Each row is a point. Each copy is the shape, with its points in the same order, turned, moved and blurred by noise. Some copies are also mirrored. Which?
In the rows, 128 means zero.

Shape (9 x 3):
[[103  94 158]
 [109 158 115]
 [125 174 115]
 [130 142 117]
 [143 130 174]
 [ 93  90 103]
 [159 171 169]
 [135 148 171]
 [137 105 101]]
Copy 1 (9 x 3):
[[162 157  87]
 [ 94 132 123]
 [ 84 137 144]
 [114 133 136]
 [159 173 144]
 [141 103  81]
 [123 185 171]
 [135 182 142]
 [149 104 124]]
Copy 1 is: mirrored
Copy 2 (9 x 3):
[[ 98 138 177]
 [117 145 100]
 [138 151  89]
 [134 132 113]
 [143 176 158]
 [ 89 101 138]
 [166 186 127]
 [132 177 145]
 [136  96 133]]
Copy 2 is: only turned

Shape (7 x 3):
[[130 170 110]
 [174 128 149]
 [180 125 123]
 [164 114 122]
 [172 136 125]
 [ 89 111 142]
 [114  85 158]]
Copy 1 (7 x 3):
[[132 178 105]
 [102 114  99]
 [117 116  79]
 [129 113  95]
 [114 127  88]
 [145 131 168]
 [135  95 163]]
Copy 1 is: mirrored
Copy 2 (7 x 3):
[[156 107 176]
 [186 158 132]
 [190 133 121]
 [171 133 116]
 [186 132 134]
 [100 152 144]
 [117 172 112]]
Copy 2 is: mirrored
Copy 3 (7 x 3):
[[137 157 106]
 [121 126 171]
 [143 117 163]
 [133 104 149]
 [139 128 154]
 [ 75 113  98]
 [ 68  91 132]]
Copy 3 is: only turned

Shape (8 x 4):
[[178 142 121 159]
 [191 130 130 164]
 [120 128  89 112]
 [120 129  85 121]
 [143 118 125 108]
 [132 138 157 128]
 [ 85 143 106 170]
 [122  53 107 164]]
Copy 1 (8 x 4):
[[157 156 147 161]
 [168 142 158 168]
 [131 143  84 118]
 [124 148  84 128]
 [151 121 112 118]
 [128 116 148 118]
 [ 69 147 109 149]
 [126  84  77 192]]
Copy 1 is: only turned
Copy 2 (8 x 4):
[[134 162 166 140]
 [149 161 170 158]
 [131 143 118  83]
 [129 143 112  90]
 [152 117 139 112]
 [131  97 151 137]
 [ 74 138 105 124]
 [152 162  63 165]]
Copy 2 is: only turned
Copy 3 (8 x 4):
[[179 112 153 101]
 [176  97 155  88]
 [142 135 128 166]
 [148 136 121 162]
 [126 115 155 144]
 [125 141 167 112]
 [149 183 103 121]
 [112  99  72 110]]
Copy 3 is: mirrored
Copy 4 (8 x 4):
[[106 154 124  72]
 [112 154 139  59]
 [137 101 105 128]
 [128  99 103 124]
 [160 128 126 111]
 [144 166 135 126]
 [ 83 130 119 163]
 [108  81 187 120]]
Copy 4 is: mirrored

Shape (12 x 6):
[[114 103 142 146 108 132]
 [123 125 110  80 158  65]
 [147 104 111 146  64 148]
 [ 92 152 125  92 174  90]
 [108 163  90 101 150  93]
 [122 145 140  99 125  75]
 [129 158 126 109 169  94]
 [124  73 129 135 104 157]
 [172 132  73 167 128 117]
 [134 101 150 127 119 133]
 [117  98 133 156 111 118]
 [177 154  83 132 133 131]]
Copy 1 (12 x 6):
[[102 154 122 138 125 122]
 [152 126 159  56 156 138]
 [104 151  61 135 116 156]
 [171 125 171  79 134 101]
 [182 112 126  74 144 112]
 [165 148 147  90 145 158]
 [176  97 161  93 148 125]
 [ 71 141 113 138 102 124]
 [130  92  68 122 166 139]
 [110 144 133 136 111 142]
 [103 150 113 135 150 124]
 [146  84  74 108 125 146]]
Copy 1 is: mirrored
Copy 2 (12 x 6):
[[163 118 117 143 141  96]
 [133 156 188  89 135 135]
 [162 138  73 128 104  73]
 [116 131 189 122 145 165]
 [ 93 151 154 113 128 150]
 [147 166 175 136 124 127]
 [134 156 164 118 145 170]
 [179  98 100 113 129  85]
 [129 179  73  95 151 122]
 [184 123 123 126 132 112]
 [164 129 113 138 155  90]
 [132 166  87  92 117 150]]
Copy 2 is: only turned
Copy 3 (12 x 6):
[[158 125 148 135 102 108]
 [110  76 105  76 156 117]
 [166 158 112 164 117  72]
 [103  96 136  62 142 146]
 [ 88 121 114  83 143 131]
 [120  99 145  89 159 102]
 [103 107 135  93 163 147]
 [188 125 117 139  88 109]
 [101 133  91 180 140 125]
 [177 113 142 130 125 117]
 [149 112 142 147 102 103]
 [115 150  94 151 166 137]]
Copy 3 is: only turned

Shape (11 x 8):
[[109 147 111  58 103 106 177 135]
 [131 123 138 170 102 158 120 143]
 [103 116 138  90 123 105 140 136]
 [186 113 112 129 107 102 119 135]
 [158 210 165 162 146 116 131 130]
 [103 178 109  87 127  98  88 140]
 [172  90 128  97 124 146 137 137]
 [104 123 106 116 150 101 106  76]
 [147  91 104 140 112  99 103 149]
 [118 132  95 171 152 113 137 141]
 [123 172 112 152 134 110 171 151]]
Copy 1 (11 x 8):
[[126 165 122  91  74  82  97 112]
 [ 76 101 121 160 118 153 139 130]
 [114 118 133  83 105 116 110 116]
 [137 119  66 127 117 163 125 128]
 [ 94 183 121 141 190 140 157 113]
 [148 157 155 113 145 123  82 151]
 [136 110 101 108  75 155 160 126]
 [159 105 154 116 139 143  95  80]
 [129  80  85 124 121 152 108 139]
 [121  90 115 152 158 102 131 112]
 [104 144 107 145 150  80 132 112]]
Copy 1 is: mirrored
Copy 2 (11 x 8):
[[145  99  83  89  87 161 188 145]
 [128 158  89 138 140  85 123  97]
 [136  97  95 122 117 132 151 161]
 [171 146  94 181  89 110 153 121]
 [ 97 210 122 134  87 153 114 130]
 [160 119  99 101  74 160  92 148]
 [182 143  85 161 144 124 173 137]
 [169 106 164 126 107 130 118 141]
 [165 110  89 178 108 102 124 115]
 [123 124 124 156 121 143 113  80]
 [ 95 143 104 132  96 163 146  96]]
Copy 2 is: mirrored
Copy 3 (11 x 8):
[[185  99 113 108  73 166 124 198]
 [118 118 159 125 150 156 141 116]
 [166 108 113 147 112 145 139 181]
 [142 120 136 127  88 102 110 108]
 [121 210 175 100 115 135 127 166]
 [108 132 144 150  73 164  93 204]
 [166  92 129 123 135 102 107 142]
 [132 147  76 175 115 154  91 162]
 [111  96 125 153  90 118 127 118]
 [ 89 142  98 117 123 139 149 142]
 [112 153 117  80 100 151 162 168]]
Copy 3 is: mirrored

Shape (15 x 9):
[[126 137 124 154 127 166 130 119  73]
 [152 117 123  95 172 129 117 152 156]
 [128 118 156  89 132 114  85 123 156]
 [120 127 152 181 152 102 104 108 127]
 [136 129 140 123 112 169 167 102  77]
 [124 149 118 147 122 126 128 125  82]
 [107 115 116 128 136 144 147 105  76]
 [112 161 112 135 131 164 121 135  76]
 [122 134 160 132 174  68 129 103 134]
 [ 97  78 114  78 162 131 109 133 191]
 [ 93 161 176 165 147  78 143 133 144]
 [119 117 162 180 125  68 151 139 124]
 [130 118 112  71 148  98  80 147 148]
 [132 157  99 156 104 147 157  88  96]
 [131 154 177 181 153  65 130 126 142]]
Copy 1 (15 x 9):
[[122 150 117 114 153 114 159 103 102]
 [117 131 122 135 166 127  79 155 181]
 [118 123 169 118 120 141  88 135 178]
 [165 129 164 165 138 140 113 114 112]
 [ 94 135 138 105 159 102 184 126 123]
 [128 135 132 109 148 117 129 120  90]
 [ 84 128 129 131 157 129 154 118  97]
 [111 166 121  93 164 123 135 111  92]
 [138 104 193 162 171 141  92 138 125]
 [ 78 140 131 160 116 174  82 171 190]
 [155 159 209 161 150 124  97 153  98]
 [152 126 180 178 130  91 109 154  90]
 [104 113 137 108 134 148  51 144 162]
 [138 127 123  99 152 137 180 146  85]
 [185 131 199 169 157 113  93 143 108]]
Copy 1 is: mirrored
Copy 2 (15 x 9):
[[148 158 122 136 137 163 102 157 124]
 [135  88 133  81 135 102 129 115 149]
 [109 129 113  97 128 106 112  65 133]
 [120 110 132 182 145 142 121 101 119]
 [153 168 143 108 127 185  92 149 142]
 [139 165 138 142 132 146 128 147 117]
 [137 149 150 113 131 175 105 142  98]
 [134 167 113 123 146 151 131 163 117]
 [104 100 180 149 149 142 141  80 129]
 [101  69 108  55 108 126 118  84 111]
 [ 74 112 150 175 126 154 157  94 159]
 [ 90 109 167 185  96 142 118 117 148]
 [118 117 137  77 125  83 137  85 113]
 [175 171 127 141 108 184 141 148 124]
 [ 96 106 158 196 133 130 146  88 157]]
Copy 2 is: only turned

Shape (17 x 11):
[[130 144 169 138 113  89 100 134 124 116 166]
 [140 170 113 105  86 132  92 120 170 161 119]
 [ 74  94 185 157 150  98 130 151 137 118 177]
 [113 164 144 162  85 113 148  79 115 186 150]
 [125  90 143 111 160 117 113  94 160 109 180]
 [107 160 120  87 137 169 134 155 117 135 170]
 [ 99  92 129  91  87  92 120 135 142 145 112]
 [152 129 134  90 141 123 162 108 142 159 109]
 [129 163 134 113 120  91 109 138 116 120 166]
 [152 125 179 125 166 153 109 133 183 145 138]
 [124 100 151 174 158 149 171 150 113 184 131]
 [102  97 139 174 153 168 158 103 180 129 144]
 [143 137 180 136 117 116 149  97 108 104 121]
 [ 81 168 136 143 133  87  98 114 155 127 151]
 [113 115 107  95 163  90  93 117 140 181 165]
 [ 96  97 126 162 138 129 164 165 107 133 134]
 [121 116 182 139 142 122  99 124 116 112 107]]
Copy 1 (17 x 11):
[[160 160 139 147 156 127 121 152 150  93 134]
 [177 133 114 108  90 142 138  97 169 137 126]
 [124 143 154 150 162 140  66 153 120  55 174]
 [156 123 139  94 169 149  76 148 190 170 125]
 [171 122 112 160 123  91  92 152 110 105 171]
 [141 145 171 107 137 104 111  63 109 124 146]
 [109 126 145 147  91 153 127 140 156 133 176]
 [150 123 147 120  83 147  98 139 103 160 109]
 [150 182 145 123 142 110 130 134 147 113 135]
 [195 120 134 147  99 145  79 117 105  77 122]
 [115 137 145 130 139 176  21 110 105 122 110]
 [158  91 100 118 147 161  54 125  88  97 156]
 [155 115 157 144 165 158 122 169 116 133 104]
 [146 138 116  87 141 106 128 148 161  75 143]
 [134 146 127 134  77  75  71 131 157 122 146]
 [ 84 147 136 130 157 163  75 114 106 115 144]
 [134 104 140 166 139 144 119 146 135  82 107]]
Copy 1 is: only turned
Copy 2 (17 x 11):
[[121 105 156 110 108  95 144 139  82 137 160]
 [ 84 139 122 160 148 125 155 124  58  90  96]
 [121 120 171  61  97 156 128 135  82 164 174]
 [152 134 147  80 170 107 169 125  89  74 115]
 [118 175 136 102  95 133 117 186 103 160 135]
 [ 95 122 125 112 164 108  96 116  90 173  86]
 [ 77 107  95  96 103 163 159 131 111 108 121]
 [145 146 109 123 120 153 154 138 111 129  68]
 [105 113 146 114 112  84 148 135  91 154 125]
 [145 164 143 146  97 166 107 141  54 145 123]
 [186 148 132  82 161 170 136  79 102 158 132]
 [138 175 160 107 168 189 125 163 111 149 147]
 [160  98 144 128 115 119 141 152 126 118 116]
 [ 78 141 194 104 115 116 169 132  80 118 142]
 [ 87 195 121  80  90 110 151 110  86 137 103]
 [129 119 131  84 148 171 141  95 132 173 149]
 [131 112 161 124  88 150 116 122 119 130 145]]
Copy 2 is: only turned
Copy 3 (17 x 11):
[[124 139 161 115 132 176 115 162 105 156 114]
 [143 135 121 164 148 152  92  70 119 115 126]
 [ 98 119 193  70  98 132 137 169  77 137 113]
 [101  75 122 171 131 136 121 128 112 151  65]
 [115 163 166 105 146  85  93 159  84 147 141]
 [111 149 148  85 141 118 101  95 163 116  88]
 [154 115 107 108  87 133  75 122  85 119 130]
 [133 123 130 158 111  90  92 132 155 109 135]
 [136 139 149 112 136 156 102 133 136 167 112]
 [100 146 191 147 142 119 118 137 117  82 155]
 [ 81  56 151 109 118 104 142 150 149  97 123]
 [ 91 117 153 122 141  62 173 135  85 104 125]
 [104 144 120 143 111 131 136 189 137 137 110]
 [114 137 167 134 116 150 127 101  89 172 118]
 [106 106 171 110 130 104  44 103 108 160 146]
 [111  84 132  69 101 113 147 145 131 129 122]
 [ 78 151 132 126 103 159 126 163 110 115 150]]
Copy 3 is: only turned
